Each row is a point. The ring and each string are closed loops that go straight from each point to the next, and from the last back to the first. Before rounding, they use only three directions, however many columns there are. How many times does the string pass through the ring? Passing back the other way cancels.

Ring (8 x 4)
0.002 -0.008 0.067 -0.045
-0.008 0.045 0.050 -0.045
-0.017 0.071 0.010 -0.019
-0.030 0.047 -0.034 0.021
-0.036 0.000 -0.040 0.035
-0.030 -0.050 -0.019 0.029
-0.010 -0.070 0.020 0.006
0.003 -0.055 0.051 -0.021
String (25 x 4)
0.042 0.052 0.018 0.000
0.030 0.029 0.008 0.010
-0.021 0.105 -0.002 -0.016
-0.075 0.104 -0.017 -0.022
-0.044 0.042 -0.009 -0.005
0.001 0.027 -0.012 0.018
0.030 0.030 -0.031 0.044
-0.048 0.031 -0.072 0.052
-0.080 0.000 -0.051 0.028
-0.050 -0.010 -0.013 0.008
0.013 -0.004 0.000 0.017
0.020 -0.033 -0.020 0.044
-0.073 -0.101 -0.020 0.025
-0.070 -0.088 0.006 0.000
-0.035 -0.035 0.017 -0.008
0.031 -0.042 0.018 0.016
0.021 -0.076 0.044 -0.004
-0.020 -0.080 0.071 -0.042
-0.034 -0.066 0.088 -0.065
-0.025 -0.021 0.054 -0.041
0.022 0.001 0.019 0.003
0.027 0.011 0.074 -0.047
-0.055 0.039 0.103 -0.108
-0.058 0.042 0.064 -0.075
0.004 0.026 0.024 -0.014
Times through: 5
String (31 x 4)
0.031 -0.059 -0.001 0.037
-0.016 -0.091 0.003 0.023
0.032 -0.059 -0.003 0.039
-0.010 -0.088 -0.010 0.036
-0.081 -0.098 -0.016 0.017
-0.072 -0.070 -0.024 0.022
-0.068 -0.039 -0.022 0.015
-0.026 -0.011 -0.015 0.018
-0.045 -0.001 -0.015 0.009
0.004 0.012 -0.019 0.028
0.011 0.029 -0.027 0.034
0.004 0.022 -0.006 0.015
-0.040 0.034 -0.003 -0.007
-0.067 0.059 -0.004 -0.022
-0.001 0.036 0.002 0.002
0.016 0.047 0.001 0.007
0.016 0.090 -0.003 0.002
-0.048 0.098 0.002 -0.028
-0.072 0.093 0.001 -0.035
-0.032 0.034 0.004 -0.011
0.004 0.018 0.003 0.007
0.016 0.056 -0.028 0.031
0.011 0.040 -0.030 0.034
0.006 0.011 -0.006 0.017
-0.013 0.006 -0.013 0.018
0.027 -0.002 -0.020 0.041
-0.018 -0.034 -0.044 0.052
-0.075 -0.068 -0.036 0.031
-0.068 -0.069 -0.014 0.014
-0.044 -0.032 0.007 -0.003
0.019 -0.012 0.005 0.017
Times through: 3

Ring (7 x 8)
0.009 -0.015 0.092 0.070 0.012 0.004 0.038 0.027
0.022 0.013 0.100 0.066 0.018 0.006 0.037 0.006
0.038 0.055 0.058 0.022 0.027 0.012 0.023 -0.019
0.048 0.062 -0.043 -0.027 0.017 0.003 0.045 -0.028
0.041 0.031 -0.089 -0.031 0.002 -0.009 0.070 -0.011
0.021 -0.004 -0.065 -0.011 0.000 -0.007 0.061 0.017
-0.002 -0.035 0.030 0.038 0.008 0.003 0.035 0.044
String (29 x 8)
0.027 0.024 0.019 0.015 0.017 0.006 0.035 0.001
0.044 0.046 0.003 0.011 0.013 -0.002 0.056 -0.022
0.059 0.085 -0.016 -0.019 0.023 0.005 0.042 -0.045
0.053 0.091 -0.033 -0.046 0.032 0.015 0.015 -0.040
0.035 0.053 -0.020 -0.028 0.027 0.014 0.014 -0.013
0.024 0.031 -0.003 -0.011 0.023 0.013 0.015 0.003
0.027 0.022 0.000 0.006 0.014 0.004 0.038 0.002
0.045 0.034 -0.059 -0.009 0.001 -0.012 0.079 -0.018
0.064 0.044 -0.161 -0.045 -0.018 -0.031 0.126 -0.036
0.038 0.022 -0.140 -0.054 -0.004 -0.012 0.075 -0.005
0.015 0.005 -0.052 -0.026 0.014 0.007 0.025 0.021
0.016 0.005 -0.013 -0.001 0.014 0.006 0.030 0.017
0.030 0.007 -0.030 0.012 0.000 -0.010 0.073 0.003
0.019 -0.020 -0.053 0.010 -0.007 -0.013 0.078 0.022
-0.008 -0.056 -0.031 0.016 -0.002 -0.003 0.047 0.058
-0.003 -0.055 -0.010 0.037 -0.006 -0.009 0.063 0.051
-0.019 -0.056 0.046 0.041 0.013 0.011 0.012 0.066
-0.007 -0.021 0.058 0.028 0.024 0.020 -0.005 0.045
0.022 0.006 0.019 0.027 0.010 0.000 0.048 0.010
0.023 -0.009 0.036 0.056 -0.001 -0.010 0.074 0.013
0.014 -0.026 0.089 0.089 0.000 -0.008 0.071 0.024
0.003 -0.023 0.132 0.090 0.016 0.008 0.030 0.033
0.005 -0.004 0.108 0.059 0.025 0.017 0.007 0.027
0.013 0.010 0.061 0.030 0.024 0.015 0.011 0.017
0.036 0.023 0.049 0.051 0.007 -0.006 0.068 -0.009
0.040 0.037 0.094 0.067 0.014 -0.001 0.058 -0.018
0.046 0.055 0.105 0.062 0.021 0.004 0.047 -0.028
0.032 0.056 0.101 0.034 0.037 0.021 0.001 -0.014
0.027 0.046 0.066 0.015 0.034 0.021 -0.001 -0.005
Times through: 5
